Each row is a point. Examples show where two turns around zero, p and q, send a point. Where does a point land after both, in the order given? Backwards means that the second turn is done in reverse. Each puzzle has new turns, and all numbers are rounded.

Turn p:
-1.17; -2.56; -1.96 => -0.95; -2.54; 2.10
-0.93; 0.04; 1.17 => -0.97; -0.06; -1.13
1.27; 0.91; 1.71 => -0.06; 2.17; -0.82
0.92; 0.39; 0.16 => 0.44; 0.90; 0.15
-0.08; 1.22; -1.08 => 1.54; -0.46; -0.29
Turn q:
-1.46; 1.30; 0.96 => -0.33; 1.73; 1.28
-1.85; -0.66; -0.66 => -0.46; -0.77; 1.87
3.26; -1.20; 0.73 => 1.92; -0.73; -2.90
-0.09; -0.26; -0.22 => -0.03; -0.33; 0.11
0.14; 0.82; -0.81 => -1.10; 0.11; -0.37
Where do these land?
q, then p backwards: -2.17; -0.43; 0.30 => 1.24; -1.42; -1.19
q, then p: -0.08; 3.11; -1.94 => 0.31; -2.88; -2.25
p, then q: 1.92; -1.34; 1.25 => -0.47; 2.44; 0.94
p, then q: 0.29; -0.91; -0.54 => 0.91; 0.48; 0.38
p, then q: 0.51; -0.37; 0.47 => -0.24; 0.68; 0.32
q, then p: -0.46; -0.07; 0.46 => -0.03; 0.59; -0.28
